Each row of a before or after table is a point. One or more steps were done to the points. Then noise was added and the rows were shuffled. The steps act on columns, c1 being the first. What was done? A step turns or swaps two columns, mirrors them in a line or flattens them onto one, adds a multiple of one to another, or multiplies or shifts one. Angles are multiples of 10 degrees, from the lower column toward the higher: turns from -170 to 170, lines from 10 to 170 but not 90. Use the fewest steps. Two steps may share a column if one is a turn and the other turns, adds or multiplies; they go together, in the order done. Otherwise the lowest column goes first.

Before (8 x 3):
[[ -3.5   6.7   1.2]
 [  2.6  -4.0   3.9]
 [ -2.7   2.0  -2.5]
 [ -3.2  -3.1   2.4]
 [ -2.1  -4.6  -3.8]
 [  3.1  -6.1  -3.1]
 [ -6.7   1.1 -10.0]
 [ -2.2  -8.8  -3.5]]
After (8 x 3):
[[ -3.4  -1.0   2.9]
 [ -3.9  -7.9  -5.3]
 [  6.5   2.9   0.7]
 [  0.9  -4.2   1.1]
 [ -1.5  -5.1  -4.9]
 [ -6.0  -2.9  -3.7]
 [  3.3   0.3  -3.0]
 [  6.1  -2.8 -10.8]]
Steps: mirror c1 and c2 in the line at 70 degrees; shift c3 by -1.0

Before (13 x 9):
[[ -0.2  -3.7  -1.6   2.1  -6.5  -2.4   3.8  -9.0  -3.8]
 [ -7.6   3.9   2.8   2.1   4.3  -2.0   5.8   2.0  -6.8]
 [  2.1   4.3   6.5  -0.1  -1.6   1.2  -2.3  -5.3  -9.1]
 [ -6.7   1.0  -0.1  -4.4   4.0   2.2  -0.5 -10.3   3.1]
 [ -3.4   0.8  -0.1   0.8   5.0  -1.8   2.3   7.0  -3.6]
 [ -3.0  -6.2   7.9   5.2  -1.2   3.0   0.3   4.6  -1.3]
 [  1.1   1.9  -4.4  -1.1   9.2   1.8   5.0   1.8  -1.9]
 [ -1.2  -8.3   1.7   3.3   3.9  -4.8   0.1  -7.2  -6.2]
 [ -1.5   0.8  -3.7   9.6   5.4  -5.8   2.4   2.6  -8.2]
 [ -1.9   0.0  -3.0   6.2   0.6  -2.5   1.2  -5.8  -3.1]
 [  9.8  -0.6   3.8   3.8   2.1  -2.4   2.8  -6.2   2.5]
 [ -1.9   5.7   4.5  -3.7   3.1   1.4  -3.6  -5.3   2.2]
 [ -7.1  -1.5   3.8  -2.4   0.1  -4.9  -5.3  -4.7   5.1]]
After (13 x 9):
[[  6.7   1.6  -0.1  -4.6  -3.8   1.8  -0.4  -6.0   8.3]
 [  1.6  -0.4  -3.4   6.0  -0.9  -2.0   1.1  -1.6   2.2]
 [  5.4   1.4  -0.7   0.5  -0.8  -1.8   2.1  10.9   1.4]
 [ -2.6   6.9   5.8   0.1   1.4   1.5  -2.2  -1.6  -4.6]
 [  3.7  -2.7   4.3  -2.0  -6.4  -4.4  -5.4  -1.0  10.4]
 [ -5.6  -5.5  -1.7   1.9  -3.3  -2.4   3.9  -5.3   0.7]
 [  7.7   3.0  -4.3  -0.8   5.8   1.8   5.1   5.6   3.2]
 [  3.6 -12.9   1.9   3.5   1.1  -4.6   0.2  -3.4  -1.3]
 [  7.5   6.2   2.6   2.3  -4.6  -1.4   6.0   6.4  -1.4]
 [  0.0  -9.9   8.2   5.5  -3.5   3.6   0.1   8.8   4.0]
 [ -3.1  -0.8   3.6   3.5   9.0  -2.7   2.4  -2.1   7.2]
 [  5.6   1.3  -3.6   9.6   1.3  -6.1   2.7   6.7  -3.0]
 [  3.5   8.9   4.6  -4.0   0.4   1.2  -3.6  -1.1   7.9]]
Steps: mirror c1 and c5 in the line at 60 degrees; multiply c2 by 1.6; shift c8 by 4.0; shift c9 by 5.0

Before (8 x 14):
[[ -3.6   5.8   6.1   7.1   1.7  -3.7   1.5   2.2  -4.8  -1.6  -7.0   0.8
   -1.3  -6.8]
 [  0.1   5.0   6.0   3.2   1.1 -10.8   3.8  -0.1  -4.3  -1.3  -4.1  -1.1
    5.5  -1.8]
 [  3.8   5.4   1.3   2.1   0.0   0.6   3.6  -8.2  -0.9   1.8  -3.0   4.8
    0.7   0.7]
 [  4.7  -4.5  -3.0  -2.0  -3.8  -0.4   1.3  -1.5   2.6  -3.1   4.1  -2.8
    3.4  -0.3]
 [ 10.2  -1.1  -4.4  -5.8  -1.7   0.7   3.1  -0.7  -6.2  -3.4   7.9  -3.6
    2.1  -1.0]
 [  1.3   4.6  10.4   6.2   4.7  -4.5  -3.2  -2.3  -2.4   2.9  -3.3   0.0
    2.5  -6.3]
 [ 11.5  -8.7  -6.5   0.7  -4.5  -1.3   4.5   1.2  -5.3  -0.1   6.8  -0.2
    4.9  -1.7]
 [  1.8   4.8   9.7   4.4   2.7  -9.6  -1.4   3.7  -1.2   2.8  -6.2   2.5
   -5.2  -2.7]]
After (8 x 14):
[[ 1.7  3.9  9.7  0.4 -9.3  4.3 -2.2  3.0 -2.1  5.9 -6.2  4.2 -5.4 -3.2]
 [11.4 -8.3 -6.8  0.6  1.8  4.6  3.4  2.3 -4.3 -3.6  7.2 -3.2  6.2 -1.7]
 [10.0  0.6 -4.4 -0.1  1.8  0.8  1.9 -0.4 -5.9 -7.7  7.9 -3.5  3.3  0.0]
 [ 1.1  4.4 10.2  1.3 -7.0 -0.9 -4.1 -3.7 -1.3  4.5 -3.5  1.6  2.7 -7.2]
 [ 4.0  3.0  1.3 -0.4  1.0 -0.3  2.8 -8.0 -0.5  3.4 -3.0  6.3  0.9  0.2]
 [ 4.7 -3.4 -3.3  0.2  2.3  3.1  0.4 -0.4  3.3 -5.2  4.1 -4.5  2.9 -0.3]
 [ 0.2  5.2  6.2  0.2 -8.6  5.8  2.8 -0.3 -3.0  0.6 -4.2  0.6  5.9 -2.3]
 [-3.3  4.9  6.0  1.2 -3.8  1.1  0.5  1.5 -4.7  1.8 -7.0  3.0 -0.4 -7.5]]
Steps: turn c2 and c12 by 20 degrees; flatten c4 and c14 onto the line at 100 degrees; add -0.3 times c5 to c8; turn c5 and c6 by -130 degrees; shift c7 by -1.0; turn c9 and c13 by -10 degrees; add -0.5 times c11 to c10
